Rows are points. Each copy is the shape, with its points in the same order, turned, moved and blurred by noise. Say if it was mirrored as well.
In the rows, zero is written as 128.

Shape, 7 rows:
[[ 87 150]
 [122 147]
 [ 92 103]
 [100 129]
 [193  93]
 [ 94 139]
 [120  69]]
Copy 1:
[[136 182]
 [113 157]
 [164 144]
 [141 161]
 [ 94  71]
 [137 171]
 [163  98]]
Copy 1 is: mirrored
Copy 2, 7 rows:
[[150 179]
 [145 146]
 [107 181]
 [128 167]
 [ 86  84]
 [147 173]
 [ 70 158]]
Copy 2 is: only turned
Copy 3, 7 rows:
[[112 155]
 [144 140]
 [102 111]
 [119 133]
 [192  68]
 [115 144]
 [116  67]]
Copy 3 is: only turned

Shape (8 x 3):
[[141  92 112]
 [ 99 139 108]
 [123 126 109]
 [148 139 105]
 [ 95 144 229]
 [154  95 100]
 [154  91 109]
 [145 138 109]]
Copy 1 (8 x 3):
[[ 84 128  82]
 [112 155 136]
 [110 145 105]
 [131 142  89]
 [116  41 179]
 [ 90 140  66]
 [ 86 130  69]
 [130 139  95]]
Copy 1 is: only turned
Copy 2 (8 x 3):
[[154 103 149]
 [119 151 125]
 [129 127 125]
 [145 113 111]
 [ 10  86 136]
 [163 103 143]
 [156  95 149]
 [139 116 105]]
Copy 2 is: mirrored
Copy 3 (8 x 3):
[[167 145 137]
 [115 126 105]
 [132 134 126]
 [119 140 151]
 [140   7 120]
 [162 155 144]
 [171 149 149]
 [124 138 150]]
Copy 3 is: only turned
Copy 4, 8 rows:
[[154 123 170]
 [146  99 113]
 [149 118 130]
 [154 146 125]
 [ 27 100 136]
 [164 138 169]
 [160 138 172]
 [146 140 128]]
Copy 4 is: only turned

Shape (7 x 3):
[[111 125 100]
 [189 128 206]
 [136 150 140]
 [112 130 110]
 [148  67 126]
 [ 81 110 140]
 [168  88 126]]
Copy 1, 7 rows:
[[140 156 114]
 [100  47 178]
 [128 130 162]
 [146 149 125]
 [126  99  83]
 [184 128 125]
 [110  95  96]]
Copy 1 is: mirrored
Copy 2:
[[144 139 109]
 [ 31 112 161]
 [109 135 154]
 [133 140 114]
 [ 96  87  78]
 [113 173  84]
 [ 99  83 104]]
Copy 2 is: only turned
Copy 3, 7 rows:
[[112  88 120]
 [175 193 171]
 [115 130 150]
 [110  98 124]
 [183  99 116]
 [113 123  80]
 [181 106 141]]
Copy 3 is: mirrored
Copy 4 (7 x 3):
[[161 101 131]
 [ 44 151 173]
 [114 124 128]
 [151 114 136]
 [147 120 199]
 [129  53 151]
 [135 148 191]]
Copy 4 is: only turned

Shape:
[[120 164 142 130]
 [118 114  91  90]
 [151 167 137  79]
 [138 181  99 150]
 [ 51 128 176 149]
 [ 70 100 134 145]
 [134  98 189 114]]
Copy 1:
[[105 138 136 103]
 [150  87 132 159]
 [ 92 114  92 133]
 [121  98 124  68]
 [120 182 203 135]
 [159 154 190 132]
 [127 192 109 161]]
Copy 1 is: mirrored
Copy 2 (7 x 4):
[[101 115 118 104]
 [173  94 151  91]
 [138 142  99  65]
 [105  77  85  96]
 [ 67 124 188 144]
 [111  94 183 147]
 [137 173 138 151]]
Copy 2 is: only turned

Shape:
[[131 102  57 112 107  86]
 [147 127  86  94 154  78]
 [171 145 171 121 117  96]
 [147 130 158 149 136  99]
 [163 153 151 135 123 154]
 [ 75 146 125  56 102 185]
 [ 51 142 163  69  90 191]
 [139 134 138 140 156 118]
 [112 170  98 119 114  98]]
Copy 1:
[[ 63  90  99 112 127  95]
 [ 89 121 110  96 157  71]
 [146 124 147 174 144  66]
 [157 107 133 146 137  93]
 [151 147 117 181 143 115]
 [ 87 209 140 140  83 160]
 [109 205 166 151  57 172]
 [155 124 118 129 144 106]
 [115 133  89 123  95  83]]
Copy 1 is: mirrored
Copy 2, 9 rows:
[[209 130  81 123 160 135]
 [180 123 103  82 134 129]
 [120 144 163 105 162  95]
 [130 122 156 133 134  99]
 [119 183 158 139 129 118]
 [ 87 184  67 141 151 199]
 [ 49 169  80 173 162 199]
 [134 133 144 128 111 116]
 [138 148  72 123 139  99]]
Copy 2 is: mirrored

Shape (10 x 6):
[[145 130  95  73 115 124]
 [102 189  97 129 130 104]
 [ 99 114 165 175 148 152]
 [137 108 153 151  70 125]
 [ 81 142 115 140 140 137]
 [ 80 214 111 122 177 112]
 [ 75 145 135 106 117 122]
 [178  97 189 102  66 130]
 [148  82 172 129  97  77]
 [167 125 121 100  99 104]]
Copy 1, 10 rows:
[[117 102 153 130  75 164]
 [106 158  92 101  74 122]
 [134 198 107 131 174 142]
 [163 142 145 154 143 108]
 [108 179  99 143 112 142]
 [107 189  82  72  75 158]
 [117 187 139 122  82 125]
 [189 106 208 134 148 130]
 [124 116 192 107 165 109]
 [138  94 154 118 112 129]]
Copy 1 is: only turned
Copy 2:
[[ 86 107  87 107 114 142]
 [ 90 161  82 146 134  76]
 [171 174 168 129 128 105]
 [170 167  89 132  96 142]
 [110 146 143 150 118  90]
 [ 59 154 113 114 157  26]
 [103 143 117 124  79  74]
 [180 150  80  68  82 173]
 [203 116  84 107  97 130]
 [127 115  76 105 112 143]]
Copy 2 is: only turned
Copy 3 (10 x 6):
[[167 163 115 152 124 161]
 [114 120 164 174 165 140]
 [ 81  63 130  94 114 120]
 [167  88 123 139  89  92]
 [ 92  92 125 147 156 147]
 [ 61 137 185 169 170 157]
 [102 119 108 178 126 144]
 [186 130 119 126  32 112]
 [160 147 116 116  93  67]
 [186 149 134 147 113 124]]
Copy 3 is: only turned
